Rows are points. To make a cloud, some directions were put in groups of two or more. Within a group, all points are equally far from the middle, so they leave a hole (a ring in 2 directions, a hollow ball in 3). The other directions are filled evenly. Then the cloud was stretched, turned, moved and blurred a little. Count the holes, and give their numbers of directions, smallest first.
(in the rows, 128 means zero)

Cloud (15 x 2):
[[132  82]
 [136  83]
 [162 135]
 [101  97]
 [121 162]
 [153  95]
 [107  90]
 [149 156]
 [131  82]
 [163 127]
 [119  83]
 [134  82]
 [112  86]
 [160 140]
 [112  86]]
Holes: 1 (2)

Cloud, 19 rows:
[[ 76 109 121]
 [144 138 125]
 [148 108 127]
 [127 149 159]
 [156  93 180]
 [116 126 189]
 [169 114 157]
 [113 144  92]
 [144  92 174]
 [173 112 165]
 [100 119 165]
 [ 73  94  92]
 [130 149 142]
 [143 147 149]
 [121 145 173]
 [ 69  98  96]
 [ 96  94  72]
 [147 133 125]
 [130 149 143]]
Holes: 1 (2)

Cloud:
[[115 151 145 135  81  85]
 [120 148 121 127  88  74]
 [129 159 108 168 107 137]
 [101  79 118  78  91 164]
 [154 108 133 175 142  86]
 [125 119 176 128 118 126]
 [122 146  82 134 126 161]
 [100 115 148 167 149 162]
 [106 110 130 135  90 100]
 [ 97 162 151 110  99  91]
 [119 126 106 149 121  92]
 [ 58 117 101 135 101 143]
 [108 112 126 149 150 132]
 [135 100 127 133 144 140]
 [ 89 163 133 144 152 113]
 [114 107 161 153 137 162]
 [156 149 140  84  92 131]
 [ 82 141  66 171  96 141]
 [136  88  86  91 145  62]
 [148 141 151 178 149 149]
 [164 133  97 129 118 134]
 [102 125 133 131 149 104]
 [142 164 135 194 130 118]
 [107 124 153 132 162  87]
 [179 172 135 169 130  84]
 [185 124 143 108 145 101]
 [100 140 117 141  86 158]
 [ 95 103 134 127 176  86]
 [103 144 108 137  49 121]
 [137 106  98 139  99 149]
 [ 83 166 151 116 121 110]
 [160 135 114  93 109  84]
 [110 186 153 190 155 110]
 [112 167 164 123 172 107]
 [ 67 110 116 155 152 124]
 [ 68 131 105  98  62 144]
 [111  79  80 149 118 135]
 [ 81 102 145 140 155 118]
 [160 175 114 141  57 111]
 [137 115 143 141 159  82]
 [ 79  95 130  99 100 169]
 [115 129 148 125 147 146]
 [ 81  99 130 103  84 164]
 [ 75 134 103 119 152 139]
 [153 161 109 160 144 133]
 [142 150  76 162  78 106]
 [117 172 100 148  66 147]
 [117 131 173 116 211 124]]
Holes: 0

Cloud:
[[111 136 143 113  85 132 143  92]
 [207 107 170 114 143 100 128 135]
 [173 124 182 132  66 112 134 123]
 [155 111 131 101 171 154 161 110]
 [140 160  66 162 156 148 177 151]
 [163 155 209  83 111 127 154 111]
 [160  91 133 141 154 139 127 132]
 [101 122 156 120  88 141 182 127]
 [134 101 227 155 105  90 140 125]
 [157 203  83 139 150 139 117  85]
 [106 174 124 108 120 129 169 119]
 [174 170 158 105  84  93 115  99]
 [ 81 142 140 144 103 128 169 156]
 [206 119 152 120 152 146 137 152]
 [112 134  92 118 124 163 112 138]
 [102 143 196 136  62 126 139 163]
 [186 168  63 155 147 136 129 133]
 [156 115 177 119  73 139 124 106]
 [147 133 163 145 150 130 171 111]
 [156 174 163 124 154 143 105 115]
 [166 135 128 115  81 111 118 148]
 [158 152 152 130 120 112 176  88]
 [147  97 140  97 116 151 122  92]
 [113 162  68 164  92 173 158 136]
 [150 165  79 124  80 140 150 115]
 [150 144 144 129 116 102 143 186]
 [187 137  73 149 148 163 130 118]
 [128 141 135 101  85 134 129  99]
 [115 192 122 124 112 127 159 116]
 [157 106 161 143  68 112 147 134]
 [140 139 142 143 117 149 161  77]
 [104 133 150 112 123  90 137 129]
 [144 151 109 133 106 151 110 149]
 [200 173 155 164 123 125 140 107]
 [224 135 114 129 114 112 140 104]
 [174 128 184 151 129 107 164 128]
 [114 150 157 167 146 140 144 102]
 [165 193 114 120 155 138 109 111]
 [102 127 208 111  84 110 137 122]
 [115 135  74 100 143 140 141 135]
 [179 155 108 155 133 147 102  99]
 [175 126 128 163  81 117 131  81]
 [116 104 138  85 105 146 130 107]
 [177  85 182 124  92 137 101 126]
 [176 156 182 117 112 136 177 111]
 [ 82 123 107 110 125 132 163 132]
 [204 149 137 119 101 142 157 103]
 [130 176 107 132 115 149 193 168]
 [155 118 191 125 147 115 166 128]
 [167 102  86 104 134 116 157 114]
 [186  84 174 132 114 115  98 127]
 [149 108 123 146  98  94 163 122]
 [156 168 143 136 165 132 112  83]
 [163 107 151 158  99 162 158 133]
 [115 138 147 144  82 143 161 185]
 [162  99 170 107 105 105 158 166]
 [147 116 174 120  54 126 125 144]
 [153 146 142 121 142 134  95 154]
 [169 122 152 137 170 134 155 148]
 [192 130 164 124  81 115 149 128]
 [142 145 150 157 117 168 114 103]
 [125 149 172  97 106  94 118 104]
 [160 155  85 179 124 129 131 143]
 [140  84  99 130 157 150 146 101]
 [ 93  95 191  85 105 133 134 136]
 [164  94 125 112 120 104 149 132]
 [122 163 169 167  85 129 125 160]
 [100 123 150 121 105  86 118  91]
 [117 163 105 123 181 164 156 127]
 [197 131 106 103  98 119 128 102]
 [131 106 187 111 145 136 146 109]
 [183 107 161 144  95 108  83  85]]
Holes: 2 (2, 3)
